Rows are points. Each copy is the shape, with its points in the same order, turned, moved and blurred by noise. Say if it was mirrored as well.

Shape (5 x 2)
[[ 47  71]
 [  5 -35]
 [ 22 -15]
 [-36   7]
 [ -7 -40]]
Copy 1 (5 x 2)
[[ 57 -51]
 [ 25  55]
 [ 39  33]
 [-19  16]
 [ 13  60]]
Copy 1 is: mirrored
Copy 2 (5 x 2)
[[ 65  68]
 [-15 -14]
 [ 11  -5]
 [-33  43]
 [-24 -19]]
Copy 2 is: only turned

Shape (9 x 4)
[[ 31 -80  30 -41]
 [-12 -58 -31  43]
 [ 57 -19  31 -27]
 [-22 -18 -30 -15]
 [  1  47 -30  20]
 [ 18  54  27 -41]
 [-32  -6 -39 -41]
 [-52  -7 -57  21]
 [ -7  59  28  10]]
Copy 1 (9 x 4)
[[ 20 -72  70 -36]
 [-33  11  55  22]
 [  4 -67   6 -50]
 [ 31  11  28   7]
 [  2  25 -45   6]
 [ 50 -43 -57 -19]
 [ 59  22  22   3]
 [ 13  50  24  40]
 [ 19 -27 -64  26]]
Copy 1 is: only turned
Copy 2 (9 x 4)
[[ -9  55  40 -77]
 [-64 -44  48 -51]
 [ 41  20  32 -49]
 [-43  -5  21  -1]
 [  3 -58   9  24]
 [ 49   6 -23  14]
 [-44  13  13  25]
 [-75 -46  14  14]
 [ 31 -44 -39   1]]
Copy 2 is: mirrored

Shape (9 x 6)
[[-11 -24 -43 -29  -8  14]
 [-21  61   4 -64 -10  28]
 [-76  15 -16   3  59 -47]
 [ 45 -19  55 -36  58  13]
 [ 30 -26 -54  -9  18  35]
 [ 35  42 -62 -26 -53 -25]
 [-58 -15 -46 -27 -44 -47]
 [-17  37  28 -29  46   5]
 [ 21  -4  42   1 -41   0]]
Copy 1 (9 x 6)
[[ 34  24 -19 -10 -41  15]
 [ 16 -38  36  37 -78   3]
 [-35  27  66 -32 -18  64]
 [-29 -35 -39  67   6  59]
 [ 60  16 -32  12   6  23]
 [ 36  58  19  43 -42 -56]
 [-12  67  10 -40 -74  -8]
 [-23 -33  33  32 -26  44]
 [-35 -19 -32  22 -17 -37]]
Copy 1 is: mirrored
Copy 2 (9 x 6)
[[ 40   9  20 -10 -55  13]
 [ -4  36 -63 -10 -45 -23]
 [ 12  17  -7 -69  37  61]
 [ 51 -85 -53   4 -12  -6]
 [ 78  -4  25  -5 -47 -10]
 [ 46  72  -4  64 -30   5]
 [ -8  55  24   1 -39  72]
 [ 15 -11 -56 -32   4  -6]
 [-12 -28   9  43 -17 -15]]
Copy 2 is: only turned

Shape (12 x 8)
[[-10  32  -8 -47  68  72  23 -10]
 [ -4 -39  16   0 -38 -46  17   3]
 [ 11   3   9  44 -31 -40  16 -15]
 [ 14  -4  47  17  -1 -73  50 -14]
 [ 10  -8 -29  59  -6 -56  29  10]
 [-22  54  -2 -55   0  67  20   2]
 [ 56  -7   2   2 -26 -25  33  18]
 [ 37 -39   0  15   7 -34   4  10]
 [-21  19  27 -11  25  29 -11  42]
 [-12  26  -3 -38  41  81 -28 -50]
 [ 23  43  40  -4  12  59  -2   8]
 [  4  67 -16 -60  46  29 -42  -8]]
Copy 1 (12 x 8)
[[  2 -64  51 -24 -51   8  29 -39]
 [ -6   5   1  55  55  -3 -42 -15]
 [ -7  16   7  22  59 -26 -23  16]
 [-50  -9  11  36  57 -50 -57   7]
 [-37  24 -30  15  48 -10   5  25]
 [ 25 -26  83 -38   1  43   7 -35]
 [-11 -24 -28  -9  48   3 -58   6]
 [ -3 -13 -43  27  22 -18 -32   1]
 [ 10   9  43   5 -41  23 -25 -11]
 [ 71 -36  63 -10 -41 -13  46 -39]
 [ 44 -36  52 -32 -22  -9 -24  18]
 [ 30  -2  43 -65 -36 -17  11 -67]]
Copy 1 is: mirrored
Copy 2 (12 x 8)
[[ 92  22   5  31  40 -26  57  22]
 [-54 -18 -17  25 -45 -10  -7 -12]
 [-54 -26  17  -3 -24  -1  25 -27]
 [-52 -65 -22  34 -44 -15  52 -13]
 [-28 -43  10 -35 -35 -16  12 -59]
 [ 40  68  20  60  21 -36  53  -4]
 [-32 -22  -5  44  -5   6  11 -54]
 [-18 -52 -33   1  -7   7  -6 -25]
 [  1  42 -37   9  31 -39  41  12]
 [ 63  47  33  21  31  23  44  47]
 [ -7  36  15  35  60 -14  57  -5]
 [ 68  60 -10  22  12  37  85  -2]]
Copy 2 is: mirrored
Copy 3 (12 x 8)
[[ 26  83  37  54   4  14  27  -9]
 [ -3 -64 -16 -23  -8   9  23   2]
 [-12 -32 -23 -53   6  16 -37   5]
 [ -1 -21 -26 -53 -52  36   2 -11]
 [ -3 -59  29 -31 -19  31 -52  10]
 [ 20  63   5  36  49  13  28 -41]
 [-57 -14  -1 -26  -1  49  -3  -7]
 [-34 -32   5  -9 -23  14  -8  33]
 [-12  23   7  22  -9 -41   8 -36]
 [ 43  76 -11  63  31 -15  18  29]
 [-30  80 -18  14  26 -27  -3 -12]
 [ 14  61 -28  95  10   4 -22 -26]]
Copy 3 is: only turned

Shape (17 x 11)
[[-31 -19 -50 -18  -9 -37  -4  -6   3 -20  18]
 [  8  32 -10 -19 -18 -33  -8  20  -6 -40 -28]
 [ 27 -21 -40 -26   0 -21  20  13  25   5  14]
 [ 25  33 -21 -31  12  91   7 -37  24  28  26]
 [ 38  34 -34 -34  13  -9   4 -17   9 -31  -4]
 [ 10  16 -22  49  13 -14  12   9  -5  20  33]
 [  0 -16 -11 -10   3  -8  37 -34   5  22  25]
 [-54   3 -12  54  15 -27  10  17  -8  22 -14]
 [ 18 -12   2 -35  10  19  55  14   0   1  21]
 [ 21  10 -35 -12  -9 -39  46  10  -6  25  27]
 [ 38  -9   4 -24   7  -3  -1 -13  13  -5   7]
 [-24  91  -4  29   6 -38  10  20  -1   1  30]
 [ 24 -18 -13 -10 -64   9  24  -3 -39  26   2]
 [ 32  -9 -25  -7  12 -32  -5   2  18  23 -20]
 [-65  18  -9 -29  -5  14  33 -31 -38  18  24]
 [ 13   3 -41 -30  14 -23  27 -40  15 -44 -24]
 [-58 -20  -4 -17 -55 -15   0  -3  26 -38 -42]]
Copy 1 (17 x 11)
[[ 31   5  22 -30   0 -10   0  32   2 -49 -29]
 [  9  11  -9 -55  -8 -27   6 -24  32   1  -1]
 [ 27   2  -9 -29  -8  17 -17  43  -3   9 -18]
 [ -9 -47 -58  49  21  54  -3   7 -12 -21  35]
 [ 18 -21 -33 -15 -17   4  -9   0  50  -8  -2]
 [ -2 -59  20 -36   6  13  36  11 -16  17  -7]
 [ 11  -5  11  -6   8  52  21  29   2 -10 -14]
 [-49 -14  59 -41  20 -10  30  -5 -24  -6 -34]
 [ 18  -4  -8 -14  14  60 -30  -3  -7  21   5]
 [ 22 -12   3 -61  20  35  12  48  11  19   1]
 [ 15   2  -7   4 -24  26  -1   5  11  16   8]
 [  5 -46  28 -42  65 -31  53 -18  35  10  13]
 [ 14  19 -20 -58 -12  58  36   6 -34 -14  27]
 [-13  -3   4 -22 -33   3   8  36  16  17  -9]
 [  1   4  28 -15  58  53  10   0  -1 -66  17]
 [  9   1 -22 -13  -9  21 -17   7  51 -26 -46]
 [  2  68  -5 -19  10 -20  15 -14 -12 -37 -40]]
Copy 1 is: only turned
Copy 2 (17 x 11)
[[ 20 -62   3  -8 -16 -18 -16  16   0 -27  30]
 [ 19 -51  17  10 -31 -37 -14  22   3  16 -49]
 [ -3 -67   7  -7  14   9  10   7 -26   7   7]
 [ 31  13   2 -46  27  24  73   4  15  36   9]
 [ 52 -61  17 -14  -7  -8  29   9  -5  20 -32]
 [ -6 -18  -7  23 -14  -8  37 -32 -18 -44 -16]
 [  6 -35  18  19  22  -4  44  17  -3 -12  30]
 [-33 -18   3  20 -31 -71   8 -30   6 -39   9]
 [-23 -39 -13   2  35  -2  41  39  -7  21  -6]
 [-21 -67  17  15 -15   8  43  17 -25 -16  -8]
 [ 29 -41  14  27  25  11  17   3   0  24  -5]
 [  7 -20 -23  26 -95 -30  45   6 -20 -23 -26]
 [-27 -17  65  10  19  24   9  38  18 -15 -16]
 [  5 -62  34  24   0 -11   9 -34 -15  19  -1]
 [ -7 -19   6   1 -23 -33  56  57  50 -18  40]
 [ 57 -76  29 -10  22 -41  19  24 -14   6  -8]
 [ 12 -18  45 -12  -7 -64 -55  48   1  14  27]]
Copy 2 is: mirrored
